Each row is a point. Each copy is the shape, with its points in the same order, turned, moved and blurred by noise. Some copies are also mirrored. Which?

Shape (5 x 2):
[[ -1   6]
 [-23 -44]
 [ -9  28]
 [ 12 -49]
 [  2  35]]
Copy 1 (5 x 2):
[[  5  -8]
 [-46   8]
 [ 14 -26]
 [-29  39]
 [ 30 -25]]
Copy 1 is: mirrored
Copy 2 (5 x 2):
[[-10  14]
 [ -7 -41]
 [-26  28]
 [ 19 -27]
 [-23  40]]
Copy 2 is: only turned
Copy 3 (5 x 2):
[[ -2  21]
 [-14 -32]
 [-14  38]
 [ 25 -29]
 [ -8  49]]
Copy 3 is: only turned
Copy 4 (5 x 2):
[[  1   4]
 [ 32  49]
 [-20  -1]
 [ 60  17]
 [-23 -16]]
Copy 4 is: mirrored

Shape (6 x 3):
[[ 41  -1 -29]
 [-17 -25   8]
 [ 24 -42  -4]
 [ 18  -3 -13]
 [ 32 -14  12]
 [-30  17  31]]
Copy 1 (6 x 3):
[[ 60 -11 -10]
 [-11 -16   2]
 [ 25 -43  12]
 [ 31  -7  -4]
 [ 31 -15  26]
 [-22  31  14]]
Copy 1 is: only turned
Copy 2 (6 x 3):
[[ 45  32 -14]
 [  0 -11  12]
 [ 44  -5  15]
 [ 22  19  -9]
 [ 40 -10 -19]
 [-34 -18 -24]]
Copy 2 is: mirrored

Shape (11 x 6):
[[ 14 -10   6   3  14  18]
 [  4   9   6  -2  11  15]
 [ -2 -12 -24 -14  -8   7]
 [-13  25  -1   4  -7   0]
 [  1  -8   8  -3  -8  18]
 [  5  -9  -6   7  -2  -2]
 [  8 -17  -5  -8  60 -26]
 [  3  -5   5   7  -4  18]
 [ 11 -11  -2  28   5  19]
 [ 15   5  -6   1  11   8]
 [ 17  -7   3 -12  -5   4]]
Copy 1 (11 x 6):
[[ 16  -5  13  17   4   5]
 [ 11  11  19   9  -6   0]
 [ 21  -4 -10 -16 -16   6]
 [-11  25   6  -5 -21  -4]
 [  4  -7  13   2 -10  14]
 [  3   1  -8   2  -1   3]
 [ 31   8   0   0  43 -39]
 [  2  -4   9  11 -11   9]
 [  3  -9  -4  31  -7   3]
 [ 17  15   3  12  -2   3]
 [ 14   5   6  -4   4  20]]
Copy 1 is: mirrored
Copy 2 (11 x 6):
[[  6   9  -4   4  15  17]
 [ -3  19   2 -10  15   6]
 [-25  -3 -24  -1  -1   0]
 [-20  21  12 -11   1 -19]
 [ -8  -3   4  -7   4  10]
 [ -4   5  -8   9  -2  -5]
 [ 21  20 -37  22  49 -20]
 [ -7   5   6   1   2  11]
 [ -1  16   6  22  -2  18]
 [  0  21 -11  -2   5   4]
 [  5  -2 -13 -12   1   3]]
Copy 2 is: only turned
Copy 3 (11 x 6):
[[-18  -9  18   4   0   3]
 [-21   8   7  13   1   1]
 [-19 -17 -22  -4  -6  -9]
 [ -6  21 -17  22 -11  -8]
 [-18  -3   4   0 -18   5]
 [  0 -12  -2   3  -7  -6]
 [  5 -16   6  11  60  14]
 [-13  -4  10   7 -18   1]
 [ -6 -19  21  20 -15  -6]
 [-15  -2   7   8   6 -13]
 [-12  -2   3 -15  -3  -6]]
Copy 3 is: mirrored

Shape (14 x 8):
[[ -7 -30   8  -2  -5 -10   3 -17]
 [  1 -27 -15   5  -2  14  11   1]
 [ -6  -9   2 -10  27  -3  -7  21]
 [ 17 -16  -8   8  -1  -4   3   2]
 [ -7  -1  18   2  25  -1  -9 -17]
 [ -3  -1  12  18  -2 -12  17   5]
 [  8 -21  -9  10  -1   8   7  -6]
 [ -3 -45  23   2 -37 -27  23  -4]
 [-17  -8  20   6  -7  -6 -12  -9]
 [-20   0   2 -17  14  15  18 -22]
 [  6  18   9 -30   3  -9  -1   1]
 [ 12 -17 -12  -3 -23   0  -8 -11]
 [  2 -14   3 -16   5 -19 -10 -12]
 [ -7   2 -25   0  -6   0  13 -10]]
Copy 1 (14 x 8):
[[-29 -10  29 -16  -7  -4   2 -14]
 [ -9 -15  28 -13 -31  11  15   1]
 [ -5  30   8 -21 -19  -3  -2  12]
 [  3  -7  23  -1 -22  -4   4  -8]
 [-10  17   5 -23   4  14  -5 -18]
 [ -6   6  17   3   6  -3  19  -5]
 [ -3 -13  25 -10 -25   5  10  -9]
 [-34 -24  55   4  10 -25  10   0]
 [-28   0  14  -5  15  14 -11  -4]
 [-15  -6  -3 -46  -7  11  18 -13]
 [  3  -1 -12 -24   3 -19  -6   4]
 [-12 -32  15   1 -19  -1 -10   0]
 [-17  -3  10 -15  -8 -17 -14 -15]
 [-10 -19  -6  -7 -23   3  20  -8]]
Copy 1 is: mirrored
Copy 2 (14 x 8):
[[ 18 -14  12   6   8 -22  -3 -14]
 [ 11 -24  10  10   7   2  22   4]
 [  1  -5  -3 -28   3 -13   5  20]
 [ 24 -10  -1   9   4   1   5  10]
 [  0   8   2 -19  20  -4 -14  -9]
 [  4  13  -4  17  13 -19   4  10]
 [ 15 -17   5  11  10   4  10   2]
 [ 35  -5  23  33   0 -49   8  -6]
 [ -2   6  18   4   0 -19 -14  -8]
 [-10  -5  -5 -12  15  -8  19 -28]
 [ 15  19 -15 -22 -18  -8  11 -10]
 [ 24 -15   8  16 -17   5   2  -8]
 [ 21  -9  -3 -13  -7 -13 -10  -9]
 [ -2 -16 -18  14  -4   1  14  -8]]
Copy 2 is: only turned
Copy 3 (14 x 8):
[[-11 -23  -8  -5 -14  -9   0 -19]
 [  8 -25 -20  11  -2  -9   7   6]
 [ -3   0  -5 -20  22 -20  -9  14]
 [ 16  -3 -16   3  -1 -12   6  -9]
 [-13   0   5 -10  23   7  -4 -16]
 [  6   3  16  10  -3  -9  -1  -6]
 [ 10 -18 -17   9   0  -5   4  -4]
 [  2 -29  15  -5 -47 -25  -2 -23]
 [ -6  -9   8  -6  -6   9 -21 -13]
 [-29 -12  -5  -4   4  15  16  10]
 [ -1  21  -6 -34  -5   8   8   3]
 [ 13  -9 -30  -1 -20   6  -2 -13]
 [ -9   0 -16 -24  -5  -7  -3 -19]
 [ -7   2 -22  13 -10   4   4   7]]
Copy 3 is: only turned
Copy 4 (14 x 8):
[[  3 -18  16 -21   4  -8  26  -9]
 [  0 -19  -5  -4  11  14  13  -4]
 [-14  -4   7   0  27 -21   1   5]
 [ 14  -2  -2   5   3  -1  13   0]
 [  8  -3  35  -5  24 -17   0 -15]
 [ -7  10  27  -2  -1   5  15  -4]
 [ 10  -9  -2  -2   8   8  12  -6]
 [ -6 -16  23 -24 -22   0  60   5]
 [ -4 -18  35 -14  -4 -10   7  -9]
 [  3  -2  15 -40  27   5  -4 -23]
 [  5  16  16 -31  11 -23  -9  13]
 [ 19 -17  -2 -13 -12  -1   4  -1]
 [ 13  -9  13 -17  11 -30  12  -3]
 [  3   7 -10 -21  -3   6  -1 -22]]
Copy 4 is: only turned
